Each row of a before or after table is a point. One or more steps were done to the points. Then noise was added and the rows were shuffled. The steps act on columns, c1 being the first. What was done? A step turns or swaps two columns, mirrors them in a line or flattens them onto one, adds a multiple of one to another, or multiplies or shifts one. Angles are multiples of 10 degrees, from the lower column toward the higher: turns from -170 to 170, lines from 10 to 170 but not 90. Use the fewest steps. Two steps may share a column if one is a turn and the other turns, adds or multiplies; they go together, in the order done. Otherwise the lowest column goes first.

Before, 11 rows:
[[-0.11 -0.45  0.19]
 [-0.27  0.26 -0.31]
 [ 0.05 -0.63 -0.06]
 [ 0.13 -0.42  0.11]
 [-0.26  0.21 -0.37]
 [-0.31 -0.05 -0.25]
 [ 0.35 -0.14  0.26]
 [ 0.50  0.11  0.21]
 [ 0.15 -0.09  0.23]
 [-0.29 -0.02 -0.29]
 [-0.14  0.12 -0.41]]
After (11 x 3):
[[ 0.36 -0.53 -0.13]
 [-0.14  0.02 -0.69]
 [ 0.41  0.34  0.35]
 [-0.37  0.10 -0.54]
 [ 0.13 -0.42  0.32]
 [ 0.32  0.03  0.40]
 [-0.23 -0.17 -0.48]
 [ 0.32 -0.29  0.21]
 [-0.25 -0.19 -0.40]
 [ 0.17  0.01  0.36]
 [-0.28  0.08 -0.61]]
Steps: turn c1 and c2 by 30 degrees; multiply c3 by 1.6

Before:
[[ 0.08 -0.02  0.24  0.09 -0.07 -0.39]
 [-0.49 -0.36  0.13 -0.09 -0.31  0.23]
 [ 0.26  0.18 -0.40  0.12 -0.26 -0.26]
 [-0.25  0.07 -0.07 -0.17 -0.44 -0.21]
 [-0.17 -0.46 -0.04  0.03 -0.07 -0.01]
 [-0.15 -0.11 -0.16 -0.28  0.23  0.11]
 [-0.01  1.10  0.14  0.45 -0.42  0.52]
 [-0.28 -0.28 -0.16 -0.03 -0.23  0.12]
 [ 0.06 -0.25  0.00 -0.29 -0.17  0.13]
 [-0.18  0.25  0.13 -0.12 -0.33 -0.31]
 [ 0.49  0.26 -0.04 -0.06 -0.11 -0.11]]
After:
[[-0.38  1.10 -0.18 -0.47 -0.81  0.34]
 [-0.02  0.07 -0.09  0.17 -0.88 -0.36]
 [ 0.43  0.24 -0.08  0.02 -0.25  0.29]
 [ 0.12  0.18 -0.25 -0.02 -0.68 -0.33]
 [ 0.37 -0.08 -0.11 -0.20 -0.11 -0.17]
 [-0.07 -0.31 -0.11  0.24 -0.37  0.12]
 [-0.26 -0.25  0.21  0.15 -0.48 -0.17]
 [-0.06 -0.47  0.19 -0.02 -0.10 -0.16]
 [-0.47 -0.36 -0.01 -0.01 -0.62 -0.25]
 [-0.20 -0.11  0.02  0.33  0.49 -0.04]
 [ 0.35  0.30  0.28  0.22 -0.59  0.06]]
Steps: turn c1 and c6 by 50 degrees; turn c3 and c4 by -140 degrees; turn c2 and c3 by -20 degrees; multiply c5 by 2

Before:
[[ 0.43  0.22 -0.09  0.40 -0.20 -0.22  0.37 -0.51]
 [ 0.01 -0.33  0.31 -0.37  0.22 -0.24  0.28  0.12]
 [-0.08 -0.55 -0.07 -0.13 -0.33  0.31 -0.14  0.07]
 [-0.37  0.09 -0.51  0.02 -0.30  0.01  0.04 -0.32]
 [ 0.26 -0.14  0.09 -0.37  0.26 -0.12  0.05 -0.49]
 [-0.24 -0.51 -0.01  0.21  0.46  0.41 -0.28 -0.34]
 [-0.35  0.07 -0.49  0.03 -0.03  0.40  0.17  0.25]
 [-0.04  0.04 -0.56  0.36  0.36 -0.01  0.04  0.12]]
After:
[[-0.02  0.09 -0.52  0.08 -0.05  0.39  0.16  0.29]
 [ 0.74  0.24 -0.11  0.64 -0.21 -0.23  0.38 -0.45]
 [ 0.26  0.05 -0.57  0.60  0.36  0.00  0.00 -0.12]
 [ 0.20 -0.52 -0.05 -0.20 -0.32  0.32 -0.14  0.26]
 [ 0.06 -0.49 -0.02  0.36  0.48  0.40 -0.29 -0.66]
 [ 0.28 -0.32  0.31 -0.59  0.20 -0.25  0.25 -0.04]
 [-0.06  0.10 -0.49  0.05 -0.34 -0.02  0.03 -0.10]
 [ 0.59 -0.12  0.09 -0.56  0.26 -0.14  0.09 -0.68]]
Steps: shift c1 by 0.30; multiply c4 by 1.6; add -0.7 times c5 to c8

Before (12 x 9):
[[-0.18  0.59 -0.03 -0.14 -0.44 -0.08  0.19  0.09  0.32]
 [-0.13  0.41 -0.21  0.43 -0.01  0.18 -0.03  0.19  0.21]
 [-0.07 -0.50 -0.16 -0.05 -0.40  0.36  0.13  0.36 -0.28]
 [ 0.04  0.10 -0.20  0.07  0.00  0.51  0.10 -0.27 -0.15]
 [ 0.53 -0.50 -0.34  0.09 -0.41 -0.13  0.38  0.30 -0.23]
 [-0.13  0.53 -0.25  0.06  0.18 -0.07 -0.26  0.22 -0.50]
 [ 0.36  0.31  0.38  0.13 -0.30  0.24  0.20  0.40 -0.33]
 [ 0.17 -0.52  0.37  0.09  0.42 -0.14  0.14  0.31 -0.23]
 [ 0.43  0.42  0.17 -0.47  0.45 -0.08 -0.08  0.41  0.36]
 [-0.27 -0.37 -0.03  0.36 -0.44  0.09  0.08 -0.63  0.37]
 [-0.27 -0.37  0.39  0.14  0.34 -0.33 -0.43 -0.14 -0.18]
 [-0.19  0.46  0.61  0.20  0.68 -0.28  0.30 -0.07 -0.32]]
After, 12 rows:
[[ 0.24  0.15 -0.32  0.32 -0.02 -0.36  0.01  0.04  0.19]
 [ 0.27  0.14 -0.41 -0.10  0.20 -0.06 -0.23  0.04 -0.73]
 [ 0.13 -0.05  0.25  0.43 -0.32 -0.03  0.24 -0.55 -0.13]
 [-0.25  0.08 -0.24  0.46 -0.03  0.10  0.13  0.14  0.02]
 [-0.39 -0.01  0.10  0.40 -0.43 -0.27  0.06  0.53  0.45]
 [-0.01 -0.12  0.50 -0.39  0.36 -0.23 -0.46  0.32 -0.60]
 [ 0.02  0.04 -0.15  0.10 -0.35 -0.13  0.36 -0.64  0.12]
 [ 0.04 -0.09  0.45 -0.50  0.63 -0.29  0.29  0.18 -0.05]
 [ 0.14  0.00 -0.22  0.08 -0.49  0.12  0.19  0.09  0.51]
 [ 0.15 -0.23  0.50 -0.30  0.45 -0.14  0.10 -0.29 -0.09]
 [ 0.18 -0.03 -0.01 -0.46  0.46  0.43 -0.06 -0.58  0.28]
 [ 0.33  0.03  0.00  0.51 -0.38  0.19  0.16 -0.13 -0.15]]
Steps: turn c1 and c8 by -120 degrees; flatten c2 and c3 onto the line at 110 degrees; turn c4 and c6 by -70 degrees; add -0.5 times c5 to c4; add 1 times c7 to c9
